Each row of a before or after table is a point. The points were changed in one or more steps. Then noise was added and the rows were shuffled. The steps act on columns, c1 being the first. What was done? A step turns or swaps two columns, mirrors them in a line or flattens them onto one, adds a multiple of one to another, or multiplies or shifts one. Angles are multiples of 10 degrees, from the lower column toward the higher: turns from -170 to 170, lines from 10 to 170 but not 90. Use the fewest steps. Two steps may share a column if one is a turn and the other turns, adds or multiplies; they go together, in the order done. Otherwise the lowest column goes first.

Before:
+0.33 +0.21 -0.12

+0.52 +0.50 -0.05

-0.17 -0.18 +0.00

+0.01 -0.44 -0.10

+0.05 -0.09 -0.20

+0.25 +0.51 -0.45

-0.24 +0.18 -0.28

-0.26 -0.35 -0.29
After (8 x 3):
+0.84 +0.12 +0.04

+0.31 +0.06 +0.05

+0.27 -0.35 -0.16

+0.54 -0.37 -0.18

+0.30 -0.22 +0.02

+0.78 +0.29 +0.08

+0.59 -0.15 -0.06

+0.98 +0.38 +0.20
Steps: shift c1 by +0.50; flatten c2 and c3 onto the line at 20 degrees

Before:
+0.15 +0.07 -0.22 -0.31 -0.12 -0.32

+0.32 +0.73 +0.00 -0.21 +0.00 -0.03

+0.51 +0.45 +0.31 -0.19 -0.31 +0.01

+0.00 +0.27 -0.06 +0.26 +0.48 +0.34

-0.56 +0.12 -0.01 +0.21 -0.28 -0.13

-0.12 -0.36 +0.08 +0.15 +0.03 +0.02

+0.23 -0.07 -0.19 +0.12 -0.21 -0.08

-0.47 -0.40 -0.19 +0.05 +0.27 -0.10

+0.28 +0.26 +0.12 +0.05 +0.09 -0.29

+0.02 +0.20 +0.05 +0.49 +0.38 +0.17
After, 10 rows:
+0.27 -0.25 +0.33 -0.05 +0.20 +0.02

+0.07 -0.15 +0.20 +0.07 -0.02 +0.45

+0.11 +0.56 +0.10 -0.23 -0.19 -0.02

-0.38 +0.10 +0.01 -0.08 +0.13 -0.16

+0.19 -0.03 -0.12 -0.38 +0.49 -0.39

-0.42 +0.45 -0.01 -0.15 +0.40 +0.18

+0.26 +0.00 -0.27 -0.16 +0.57 -0.23

-0.07 -0.23 -0.02 -0.23 -0.09 +0.11

+0.44 -0.52 +0.14 +0.30 -0.21 -0.15

+0.72 -0.33 +0.05 +0.17 +0.08 +0.15
Steps: turn c1 and c2 by -90 degrees; turn c3 and c6 by 60 degrees; turn c4 and c6 by -150 degrees; shift c5 by +0.10

Before (12 x 9):
-0.10 -0.14 -0.30 -0.09 -0.51 -0.05 -0.49 -0.24 -0.12

+0.40 -0.32 +0.27 +0.06 -0.06 +0.02 +0.45 +0.16 -0.19

+0.23 +0.02 +0.37 +0.04 -0.01 +0.00 -0.10 +0.32 -0.26

+0.09 -0.23 -0.33 +0.08 -0.20 +0.15 -0.49 -0.23 -0.52

-0.09 +0.04 +0.00 -0.07 -0.05 +0.04 +0.35 +0.31 -0.20

+0.32 +0.16 +0.30 +0.13 -0.13 +0.41 +0.32 +0.14 -0.28

-0.16 -0.54 -0.38 -0.32 +0.53 +0.21 -0.47 -0.04 -0.09

+0.53 +0.12 -0.10 +0.06 -0.18 +0.17 +0.10 +0.35 -0.18

+0.19 -0.11 -0.36 -0.08 -0.13 -0.13 -0.36 -0.16 -0.55

+0.03 -0.49 -0.13 +0.16 -0.35 +0.12 -0.16 +0.28 -0.34

+0.31 -0.25 -0.21 -0.21 +0.16 +0.13 -0.16 -0.10 -0.02

+0.15 +0.02 +0.23 +0.51 +0.19 +0.04 +0.35 +0.33 -0.04
After (12 x 9):
-0.08 -0.05 -0.29 -0.12 -0.06 +0.01 +0.37 +0.05 -0.17

+0.10 +0.18 +0.17 +0.10 -0.19 -0.28 -0.51 -0.33 -0.53

+0.52 -0.18 -0.40 +0.04 -0.16 -0.40 +0.08 -0.03 -0.21

+0.32 -0.32 -0.10 +0.12 -0.13 -0.50 +0.32 +0.32 -0.27

+0.31 +0.19 +0.08 -0.25 +0.13 -0.36 -0.14 -0.20 -0.04

+0.22 -0.05 -0.23 +0.04 +0.00 -0.12 -0.09 +0.43 -0.25

-0.11 +0.15 +0.18 -0.11 -0.46 +0.07 -0.49 -0.32 -0.05

+0.21 +0.11 +0.12 -0.10 -0.10 -0.01 -0.32 -0.39 -0.55

+0.41 +0.25 -0.11 +0.04 -0.08 -0.31 +0.44 +0.35 -0.20

-0.17 +0.45 -0.06 -0.31 +0.55 -0.32 -0.46 -0.39 -0.08

+0.17 -0.09 -0.28 +0.53 +0.17 -0.12 +0.34 +0.31 -0.02

+0.02 +0.43 -0.28 +0.16 -0.37 -0.31 -0.19 -0.03 -0.32
Steps: turn c2 and c6 by 160 degrees; add -0.5 times c1 to c6; turn c3 and c8 by 80 degrees
